Every row gives one point. Each copy is the shape, with its points in the same order, turned, moved and blurred by noise. Some copies are also mirrored. Which?

Shape (6 x 2):
[[ 20  37]
 [ 48  24]
 [ 58  34]
 [-51  34]
 [-17 -48]
 [  5  15]]
Copy 1 (6 x 2):
[[ 46 -25]
 [ 56   2]
 [ 70   2]
 [ -9 -70]
 [-40  13]
 [ 19 -18]]
Copy 1 is: mirrored
Copy 2 (6 x 2):
[[ 47  10]
 [ 54 -25]
 [ 71 -29]
 [ -1  54]
 [-37 -23]
 [ 12  -8]]
Copy 2 is: only turned
Copy 3 (6 x 2):
[[ 37 -37]
 [ 44  -4]
 [ 66  -8]
 [-34 -64]
 [-49  27]
 [  9 -22]]
Copy 3 is: mirrored
Copy 4 (6 x 2):
[[ 14  40]
 [ 40  20]
 [ 52  27]
 [-56  52]
 [-40 -36]
 [ -6  21]]
Copy 4 is: only turned

Shape (9 x 4):
[[ 62   1 -44 -58]
 [-36 -21   1 -24]
 [ 33  43 -35  42]
 [-46 -24  46  -2]
 [ 39  45  56  21]
 [-43 -53   7  21]
 [ 55 -26 -36 -38]
 [ -5  50  18 -43]
 [ 33  -9 -11  52]]
Copy 1 (9 x 4):
[[  8  45 -18 -62]
 [-13 -48 -22   8]
 [ 27  43  56  21]
 [ 18 -69 -26  38]
 [ 82  20 -13  49]
 [  8 -83  18  10]
 [ 20  14   1 -67]
 [  4  24 -47  33]
 [ 50  -9  52   5]]
Copy 1 is: mirrored
Copy 2 (9 x 4):
[[ 25 -48  17 -76]
 [-16  35  -8 -14]
 [ 57 -44 -57   2]
 [-24  47   5  35]
 [ 60 -27  18  55]
 [-51  24 -32  21]
 [ -3 -49  11 -59]
 [ 60  28  21 -14]
 [  5 -52 -44  23]]
Copy 2 is: only turned
Copy 3 (9 x 4):
[[ 29 -73 -58  11]
 [-24  11 -32 -40]
 [  4  10  -4  70]
 [-21  35  16 -56]
 [  9 -15  65  20]
 [  4  62 -28 -46]
 [ 44 -46 -52   2]
 [-49 -44  11  -7]
 [ 44  31  -5  30]]
Copy 3 is: mirrored

Shape (12 x 6):
[[-50  13  23 -41 -32 -36]
 [-39 -26  27 -60  20  18]
 [ -6 -12  -9 -31  16  -1]
 [ -9   8  59 -14  14  27]
 [ -4  -4  26 -27 -31 -13]
 [-55  74 -82  51  56 -37]
 [ 57   8  -8 -22  30  -8]
 [  8  -7 -66  28  17   3]
 [  8   5 -44   1  15   9]
 [ 72 -39  23  34  55 -25]
 [ 44  15 -65   7  22  18]
 [-32  89 -42   9  44 -63]]
Copy 1 (12 x 6):
[[ -6  58  40 -58 -33 -29]
 [-76  24  54 -37  -7  10]
 [-39  16  15 -24  15  -3]
 [-13  -2  58 -25 -12  33]
 [-12  12  17 -50 -40   2]
 [ 52  83  14  29 101 -31]
 [-12 -19 -24 -39  35  29]
 [-12  20 -36  38  38 -17]
 [-18  15 -22   3  33   3]
 [  0 -89  -6 -12  45   2]
 [ -4  10 -58  12  42  15]
 [ 61  78  20 -38  90 -16]]
Copy 1 is: only turned
Copy 2 (12 x 6):
[[-57  17  21 -45  31  20]
 [ 32  -8  37 -15  31  36]
 [  8   8   7  -7   8   6]
 [  5  -7  43  22 -14  44]
 [-32 -17  27 -28  -8  14]
 [-15 108 -96  44  23  22]
 [ 21   5  13  18 -26 -47]
 [ 22  19 -69  12 -16  -7]
 [ 16  27 -37   6 -21  -6]
 [  1 -40  -6  94 -12 -39]
 [ 32  26 -47  12 -51 -30]
 [-60 112 -44  23  18 -12]]
Copy 2 is: only turned
Copy 3 (12 x 6):
[[-55 -33 -57  12   3 -34]
 [-30 -77 -13  50 -11   2]
 [ -2 -26 -13  31   9   7]
 [-40 -54  39  20   0 -24]
 [-23 -31 -19 -13 -15 -26]
 [-55  85 -14  64  95  13]
 [ 38 -21  19  -4  41 -11]
 [  5  52   4  25  10  28]
 [  5  13   4  17  24  30]
 [ 57   9  56  33   7 -61]
 [ 30  31  24   0  37  44]
 [-53  43 -30  39 111 -16]]
Copy 3 is: only turned
Copy 4 (12 x 6):
[[-60  27  -9  33  -4  54]
 [-40  -8   3 -31  49  38]
 [-12  -7   2 -10  14  -1]
 [-26   2  57  14  34  28]
 [-25  12  17   7 -19  44]
 [ -8  -7 -55 121   8 -92]
 [ 13   8  27 -20 -13 -27]
 [ 29 -45 -20  29  -9 -40]
 [ 22 -13 -14  22  -7 -25]
 [-10 -49  72 -22 -33 -50]
 [ 54   1   4  17  -8 -49]
 [-38  56 -33  88 -16 -69]]
Copy 4 is: only turned
